Each row of a before or after table is a point. One or more steps were done to the points. Then noise was added and the rows were shuffled. The steps act on how far a point lies along the listed directions, d1 being the first. What was done? A step turns or swaps two directions, mirrors them in a line or flattens them onto one, adds a multiple of one to another, or multiplies one. Angles are multiples of 10 degrees, from the lower direction toward the higher: turns from -170 to 170, lines from 10 to 170 but not 90. Use the fewest steps. Two steps may share a direction if one is a turn and the other turns, adds or multiplies; they go together, in the order done. Otherwise the lowest direction goes first.
In the rows, 128 means zero.

Directions:
(1): [ 83 154]
(2): [154 173]
Before:
[[153 120]
 [125  62]
 [152 137]
 [136 105]
 [183 240]
 [148 103]
 [162 133]
 [139  91]
 [130 157]
 [145 125]
 [176 143]]
After (11 x 2):
[[139 108]
 [145 120]
 [107  91]
 [151 146]
 [138 114]
 [170 102]
 [116 108]
 [118  95]
 [249 155]
 [ 78  89]
 [151 108]]
Steps: turn d1 and d2 by 50 degrees

Directions:
(1): [153 122  83 180]
(2): [189  98 138 104]
(3): [114  83 170 165]
(4): [100  79  89 102]
Before:
[[143 165 154 186]
 [164 247  40 106]
 [171 183 115 140]
 [126 127 126 172]
 [155 117 138 139]
 [159 103 128 113]
 [121 129 114 180]
 [118 137 168 134]]
After, 8 rows:
[[105 102 145 183]
 [160 141 102 159]
 [119 125 155 176]
 [158 122 133  90]
 [110 108 150 168]
 [144 118 146 115]
 [115 141 152 114]
 [175 166  18 219]]
Steps: add -0.7 times d2 to d1; turn d1 and d3 by 50 degrees; multiply d4 by 0.4

Directions:
(1): [126 102  66 133 165  66 107 105]
(2): [ 91 148 132  66 121 133  57 123]
(3): [104  62 134 101 130 162 152  71]
(4): [144  99 191 132 197 120 104 146]
Before, 8 rows:
[[101  94 158 102 139 145 110 110]
 [ 93 108 108 100 180 108  87  88]
 [148 135 140 132 146 122 106 159]
 [152 124 130 140 117 127 146 141]
 [131 159 116 150  95 116 149 149]
 [125 105 124 147 133 137 145 117]
 [122  99 132 121 135 161 148 102]
 [138 121 101 112 139  94  99 121]]
After:
[[ 62  93  35  63 223  31   9  59]
 [ 88 107 175  71 133 154  75 115]
 [140  94 118 173 143 129 169 119]
 [139 159 128 168  80 135 180 152]
 [131  98 148 130 137 173 162 110]
 [146 143 141 131 141 125 102 162]
 [167 121 134 164 112 138 179 150]
 [124 104  40 101 172  36  56  98]]
Steps: multiply d1 by 3; multiply d2 by 2.5; turn d3 and d4 by 10 degrees

Directions:
(1): [115 149 102 136 129 100 104 103  34]
(2): [ 60 168 156 159 141  75 123 147 154]
(3): [187 203 130  99 128  96 160 131 134]
Before, 13 rows:
[[135 171 151 120 123  99 135 139 125]
 [ 72  94 124 152 125 135  88 108  78]
 [118 170 160 121 142  87 133 143 147]
 [122  86 134 133 136 138 129 124 158]
 [113 124 132 147 132 111 118 113 105]
 [120 159 133 117 126  98 133 127 114]
 [109 122 149 136 135 122 139 129 160]
 [110 151 112 145 128 105  99 107  69]
 [114 149 142 129 153  92 124 142 170]
 [117 102 109 135 123 137  98 113  98]
 [131 157 133 139 141  99 133 140 117]
 [155 176 137 111 139 117 139 150 158]
 [149 112 115 119 117 148 118 113 124]]
After:
[[127  90 136 130 134 140 135 125 168]
 [135 182 137 120 150  77 135 140 159]
 [147 194 150 115 122  84 139 133 105]
 [118 159 131 121 129  92 127 123 106]
 [ 83  56 112 150 122 162  86 121 115]
 [190 235 129  94 138  87 155 143 131]
 [ 19   9 131 180 122 177  61 115 111]
 [ 70  92 116 166 125 133  77 108  74]
 [140 107 115 119 116 148 116 119 127]
 [133 162 129 140 144  92 128 135 107]
 [127 135 150 132 136 114 144 129 161]
 [ 89  94 139 157 127 127 105 117 112]
 [135 199 156 114 141  67 140 143 129]]
Steps: turn d1 and d3 by -30 degrees; multiply d3 by 2

Directions:
(1): [156 145 122 203 118  83 106  93 162 158 124  68]
(2): [178 138  72 126 214 117 149 136 106 105  94 118]
(3): [ 57 209 125 142 135 111 143 120 115 142  75 151]
Before:
[[198 120  99 169 188 102 111 114 143 105 103  82]
 [199  56 113  86 139 153 134 161 118  98 176 135]
 [ 37 171 152 131  79 141 105 133 113 130 136 143]
 [194  81 173 126 111 108 117 100 195 107 169  93]
 [125 146 123 107 149 120 172 139 120 151 104 130]
 [120 193 130 225 119  68 117  77 141 176  77  81]
 [ 87 168 133 201 108 122 115 126 158 175 118 104]
 [128 203 108 145 179 115 130 117 103 126  78 139]
 [152  86 156 110 112 160 141 133 117 106 144 139]
 [227  78  92  91 221 154 165 164 111  77 142 124]
 [200  37 115  91 163 193 121 152 129  88 172 119]
 [105 136 140 139  85 121 128 108 140 139 132 144]
 [174 127 148 196  41  87  67  79 190 171 142  47]
 [108 148 109 150 150 130 130 112 142 127 122 134]]
After:
[[149 194 107 168 174 107 119 106 121 122  87 120]
 [127 124 136 147  87 115 125 101 148 134 149 125]
 [123 142 112 156 148 129 122 106 144 130 124 117]
 [126 159 124 124 138 114 173 131 126 157  98 127]
 [115  83 127  45 165 215 144 168  99  73 146 180]
 [202 101  97 124 207 126 125 136 122  76 110 108]
 [116 112 165  99 109 176 150 132 108 106 126 155]
 [137 138 103  54 212 171 190 178  81  71 100 187]
 [186  68 166  71 133 136 133 130 167  82 173 142]
 [238  44 135 132  75 119  75 118 174 116 177  57]
 [130 110 127  52 139 171 160 171  97  99 146 190]
 [149 117 115 198 117 128 108 128 168 164 146  73]
 [ 74 157 147 175  76 119  85 108 140 147 149 100]
 [212 113 111 212 143  85 107  82 140 153 121  47]]
Steps: turn d1 and d2 by 20 degrees; turn d1 and d3 by -50 degrees

Directions:
(1): [153  85 182  51 160 159 134  88  82 111 147  88 113 187 125 140 144 154]
(2): [ 92 199 144  80 129 134 164 112 221 145 136  76  96 133 151 120 144 120]
(3): [ 76 127 127 106 137 108 131  62  95 153 124 167 148 137 125  36 141  68]
Before (14 x 18):
[[138 119 116 147 123 131 103 125 105 134 131 143 134 135 134 120 114 126]
 [105 154 123 101 123 122 144 115 161 140 125 120 120 114 142 115 130 114]
 [152  48 100 175 128 110  80 130   7 111 113 192 163 117 102 111 112 120]
 [ 92 158 139  90 131 126 135  89 147 150 140 136 129 136 146  82 132  88]
 [103 159 118 119 126 127 139 115 141 137 131 125 125 133 136 105 146 122]
 [106 143 119 118 127 116 154 112 139 138 129 133 122 132 140 112 140 111]
 [109 185 107 149 106 109 132 147 178 146 114 128 136  94 132 118 127 122]
 [ 78 152 131 113 138 125 138  79 123 156 122 137 130 139 119  68 151  91]
 [ 97 126 133 129 123 112 111  96 111 143 119 146 157 125 121  85 124 104]
 [ 90 143 122 130 124 115 127 108 120 137 136 128 128 121 121  86 127 101]
 [ 97 155 100 167 110 120 126 125 148 146 113 149 120 113 140 109 128 114]
 [114 150 138 125 131 130 131 127 133 136 132 132 113 130 128 108 134 118]
 [115 125 136 128 126 118 125 104  94 143 133 151 135 140 122  91 121  88]
 [145  94 115 159 132 125 117 133  94 130 118 146 141 117 115 137 112 115]]
After, 14 rows:
[[143  91 118 131 125 124 119 131  91 121 122 147 139 118 125 135 118 133]
 [121 155 120 134 121 132 117 125 152 142 133 119 118 134 144 119 119 121]
 [131 115 130 142 133 138 120 125  97 129 122 130 131 137 109 132 137 136]
 [135 109 115 138 126 119 137 129 103 124 127 143 129 129 131 135 133 132]
 [120 129  95 182 111 123 114 136 119 134 110 156 126 115 132 127 122 127]
 [117 138 135 133 119 124 114 125 143 132 120 120 141 120 127 129 119 133]
 [136 118 117 141 124 129 119 133  94 122 129 142 136 136 125 129 135 140]
 [ 76 226 112 102 116 117 157 129 241 149 126  81  93 103 155 113 140 110]
 [138 120 102 177 110 109 105 151  95 131 110 165 160  98 115 123 118 131]
 [112 161 118 131 128 126 145 126 175 147 120 109 119 110 133 129 124 105]
 [145 100 133 127 128 135 108 129  88 123 137 148 142 134 131 137 116 127]
 [118 125 122 147 122 123 118 138 111 123 136 124 128 119 116 121 119 128]
 [126 146 141 128 122 128 133 131 136 138 138 121 118 136 129 128 118 110]
 [135 126 136 138 130 132 121 139 108 125 132 141 119 130 122 125 128 127]]
Steps: mirror d1 and d2 in the line at 10 degrees; multiply d3 by 0
